Each row is a point. The points of each table are mixes of a few directions, plus a little noise. How many directions does each table use, and how many do they share? Where both have some left over, give the other angles between the two spaces (their principal angles), to ten degrees, smallest first.

First, 4 rows:
[[-2.5  1.9 -4.5]
 [ 5.7  0.7 -1.3]
 [-3.8 -4.3  9.4]
 [ 0.5  1.7 -3.7]]
Second:
[[-0.1  4.6  2.4]
 [-0.3 10.3  4.5]
 [ 0.2 -6.4 -2.9]
 [-0.1 -2.9 -1.2]
 [ 0.3 -5.4 -2.3]]
Directions: first 2, second 1, shared 0; angles 90

First:
[[  5.2  -0.6  -3.4   5.0]
 [ -1.3   0.1   0.8  -1.2]
 [  5.3  -0.6  -3.5   5.1]
 [ -0.6   0.1   0.4  -0.6]
 [-10.4   1.2   6.8 -10.0]
 [  1.8  -0.2  -1.2   1.7]]
Second (8 x 4):
[[-5.4 -0.8  0.1 -3.0]
 [ 1.2  0.2  0.0  0.7]
 [-3.8 -0.6  0.1 -2.2]
 [-6.7 -1.0  0.2 -3.7]
 [14.8  2.2 -0.4  8.3]
 [ 7.6  1.1 -0.2  4.3]
 [-3.1 -0.4  0.1 -1.7]
 [-4.6 -0.6  0.1 -2.6]]
Directions: first 1, second 1, shared 0; angles 30

First (7 x 6):
[[ 3.7 -6.5 -4.2 -3.7 -0.8 -1.5]
 [ 0.2 -0.1 -0.1  0.2 -0.2  0.0]
 [-3.1  9.8  7.2 11.0 -1.8  3.8]
 [-0.6 -3.0 -2.8 -6.9  2.5 -2.2]
 [-0.5  3.8  3.0  5.8 -1.6  2.0]
 [ 5.1 -6.7 -3.9 -1.1 -2.3 -0.7]
 [-4.8  2.8  0.7 -5.3  4.1 -1.4]]
Second:
[[ 2.0  2.3  1.3  0.5  8.9 -1.4]
 [ 0.6 -0.6  6.2 -0.3  0.2  3.3]
 [ 3.2  2.9 -0.1 -0.1  6.8 -3.6]
 [-0.5  0.4  7.6 -0.6 -2.4 -0.8]
 [ 8.2 -3.0 -8.3 -4.6 -4.6  5.3]
 [-8.1  0.7 -1.5  2.9 -5.6 -6.3]
 [-8.1 -2.0 -5.5  3.0 -5.0  1.1]
 [ 2.4 -0.3  0.4 -0.9  1.5  2.6]]
Directions: first 2, second 4, shared 0; angles 40, 70

First (9 x 8):
[[  5.0   8.4  -8.2   0.0   2.0 -10.4  13.1  -0.6]
 [ -3.3  -5.5   5.4   0.0  -1.3   6.8  -8.5   0.4]
 [ -2.5  -4.2   4.1   0.0  -1.0   5.2  -6.5   0.3]
 [  2.1   3.6  -3.5   0.0   0.9  -4.5   5.6  -0.2]
 [  2.0   3.5  -3.4   0.0   0.8  -4.3   5.4  -0.2]
 [ -0.8  -1.3   1.2   0.0  -0.3   1.6  -2.0   0.1]
 [ -1.0  -1.7   1.7   0.0  -0.4   2.2  -2.7   0.1]
 [  1.8   3.0  -3.0   0.0   0.7  -3.7   4.8  -0.2]
 [ -3.5  -5.8   5.6   0.0  -1.4   7.1  -9.0   0.4]]
Second:
[[-2.2 -4.1 -0.1  1.4  1.5  0.6 -4.4  5.1]
 [ 1.6 -4.5  7.0  0.5 -5.6 -2.2 -3.7  1.1]
 [-1.8 -3.5  1.3 -0.7  0.1  3.0 -4.2  0.1]
 [ 3.7 -0.9  3.2 -0.6 -4.5 -5.5  2.3 -1.0]
 [-3.4 12.3 -8.6 -0.3  7.9  9.1  5.9 -5.3]
 [ 2.0 -0.8  2.8  2.3 -3.0 -5.4  0.1  4.2]
 [ 0.0  1.6 -6.0 -2.8  3.6  0.4  4.2 -4.0]]
Directions: first 1, second 4, shared 1

First:
[[  1.0   4.3  -3.2  -2.7   4.0   1.3   1.0  10.4   1.6]
 [ -0.2  -0.3   5.7  -0.3  -5.0   3.1   2.3   0.1   5.7]
 [ -2.7   1.9  -4.9  -3.1   6.3  -5.4  -2.6   4.0  -5.2]
 [  6.4  -3.0  -1.3   5.8  -2.3   4.8   0.2  -6.4   0.1]
 [ -2.0  -4.4  -0.2  -7.9  -1.4  -9.8  -1.2  -3.9 -10.5]
 [  0.4   0.6  -0.7   5.2   1.1   2.8  -0.9  -3.2   2.1]
 [ -2.6   1.2   4.3   3.0  -2.5   3.4   0.8  -1.4   6.2]]
Second (8 x 9):
[[ -6.2   1.5   2.3  -1.1   3.1   4.9   2.5   0.3   1.0]
 [ -0.8   1.9   0.5   6.3  -5.4  -1.9   1.4   5.4  -3.8]
 [  2.8  -0.9  -1.6   1.3  -2.1  -4.2   1.0   3.8   1.4]
 [  0.6  -2.7  -3.9   0.2  -4.7  -0.8  -4.3   0.9   2.9]
 [  1.1   2.6   0.0   2.4  -3.4   0.2   7.8   5.2   1.1]
 [  5.1   2.7   1.7  -2.7   0.6   6.8  -3.0 -16.1  -7.6]
 [  2.0  -1.7   0.5  -7.3   8.3   0.7  -0.6  -6.3   3.4]
 [ -4.4  -3.1   0.5   1.4   3.7  -6.0  -4.7   6.7   1.7]]
Directions: first 4, second 5, shared 0; angles 30, 40, 60, 90

First (9 x 11):
[[  1.8   0.8   2.7   1.5   0.0   2.0  -1.8  -2.0  -0.4  -1.3  -1.0]
 [  1.8   0.7   2.9   1.8  -0.1   2.1  -2.0  -1.9  -0.6  -1.8  -1.6]
 [ -3.2  -1.3  -5.0  -3.2   0.1  -3.7   3.2   3.4   0.6   2.7   2.1]
 [  3.9   1.8   6.3   3.8  -0.1   4.8  -4.0  -4.0  -0.9  -3.4  -2.7]
 [  4.6   2.0   7.5   4.1  -0.1   5.3  -4.5  -4.9  -1.1  -3.9  -3.2]
 [  3.5   1.6   5.8   3.4  -0.1   4.0  -3.5  -3.7  -0.6  -2.9  -2.1]
 [ -0.7  -0.1  -1.4  -0.9   0.2  -0.9   0.8   0.8   0.3   0.8   0.6]
 [-10.5  -4.4 -16.3  -9.8   0.4 -12.3  10.2  10.9   2.4   9.0   7.0]
 [ -1.5  -0.8  -2.7  -1.8   0.0  -2.1   1.7   1.7   0.6   1.5   1.0]]
Second (11 x 11):
[[  2.7  -3.5   2.6  -3.8  -5.8  -1.2   4.2   3.1  -1.9  16.6   2.0]
 [ -0.4   2.1   0.3   2.7   2.8   1.7  -3.1  -2.5   0.7  -8.9  -1.6]
 [  1.6  -3.4   0.9  -4.0  -5.1  -1.9   4.4   3.5  -1.5  15.0   2.3]
 [ -0.8   2.1  -0.3   2.5   3.0   1.3  -2.8  -2.2   0.8  -9.1  -1.5]
 [ -0.3   0.1  -0.4   0.0   0.2  -0.1   0.0   0.0   0.1  -0.6   0.0]
 [ -1.6  -1.3  -2.7  -2.4  -0.7  -2.4   2.4   2.4   0.2   3.8   1.6]
 [  1.5   1.9   2.9   3.1   1.5   3.0  -3.4  -3.1   0.0  -6.3  -2.1]
 [  2.1   2.6   4.1   4.4   2.1   4.2  -4.7  -4.5   0.0  -9.0  -2.9]
 [ -1.7  -0.9  -2.8  -1.8   0.0  -2.1   1.8   1.9   0.4   1.8   1.3]
 [  0.8   3.5   2.5   5.0   3.8   3.8  -5.4  -4.8   0.7 -13.4  -3.2]
 [ -4.1  -3.4  -7.1  -6.1  -1.8  -6.3   6.5   6.3   0.4  10.1   4.2]]
Directions: first 1, second 2, shared 1

First, 11 rows:
[[ 0.0  0.3  0.6  0.1  0.0 -0.2 -0.2 -0.6  0.0 -0.2  2.2 -1.0]
 [ 0.5  1.3  0.1 -0.2  0.1  0.1  0.2 -0.8  0.9 -0.3  3.4 -0.9]
 [-0.4 -2.3 -1.2  0.2  0.0  0.0  0.4  2.2 -0.5  0.3 -8.2  3.2]
 [-4.1 -2.7  2.3  1.3 -1.0 -1.6 -1.1 -1.3 -4.6  0.3  1.1 -2.9]
 [-6.2 -5.5  2.9  2.1 -1.4 -2.1 -1.3 -0.6 -7.1  0.5 -2.7 -2.7]
 [-4.4 -4.8  1.4  1.4 -1.0 -1.3 -0.7  0.7 -5.0  0.4 -6.1  0.1]
 [ 1.4  1.3 -0.6 -0.4  0.2  0.5  0.4  0.2  1.7 -0.2  1.0  0.6]
 [-5.8 -4.2  3.0  1.8 -1.4 -2.0 -1.4 -1.7 -6.5  0.5  1.4 -3.9]
 [-2.1 -1.3  1.0  0.6 -0.5 -0.6 -0.5 -0.6 -2.1  0.3  0.7 -1.5]
 [20.2 16.8 -9.4 -6.8  5.0  7.2  4.5  3.7 22.8 -1.8  5.0  9.8]
 [ 0.6  1.1  0.2 -0.3 -0.1  0.1  0.1 -0.5  0.7  0.0  2.1 -0.7]]
Second:
[[  0.8   0.6   0.0   0.0   0.2   0.4   0.4  -0.2   1.3  -0.6   0.5  -0.1]
 [ -7.6  -5.8  -0.5  -0.3  -2.2  -3.2  -4.0   1.6 -12.1   5.9  -4.2   1.0]
 [ -6.1  -4.7  -0.4  -0.2  -1.8  -2.6  -3.2   1.3  -9.8   4.8  -3.4   0.8]
 [ -8.3  -6.4  -0.5  -0.3  -2.4  -3.5  -4.4   1.7 -13.4   6.5  -4.6   1.1]
 [  3.2   2.4   0.2   0.1   0.9   1.3   1.6  -0.7   5.0  -2.5   1.8  -0.4]
 [  0.3   0.2   0.0   0.0   0.1   0.1   0.1  -0.1   0.4  -0.2   0.1   0.0]
 [ -1.5  -1.2  -0.1   0.0  -0.4  -0.7  -0.8   0.3  -2.5   1.2  -0.9   0.2]
 [  3.6   2.8   0.2   0.2   1.0   1.5   1.9  -0.8   5.8  -2.8   2.0  -0.5]
 [  2.8   2.2   0.2   0.1   0.8   1.2   1.5  -0.6   4.6  -2.2   1.6  -0.4]
 [ 13.7  10.6   0.9   0.5   4.0   5.8   7.2  -2.9  22.0 -10.7   7.7  -1.8]
 [ -0.9  -0.7  -0.1  -0.1  -0.3  -0.4  -0.5   0.2  -1.4   0.7  -0.5   0.1]]
Directions: first 2, second 1, shared 0; angles 30
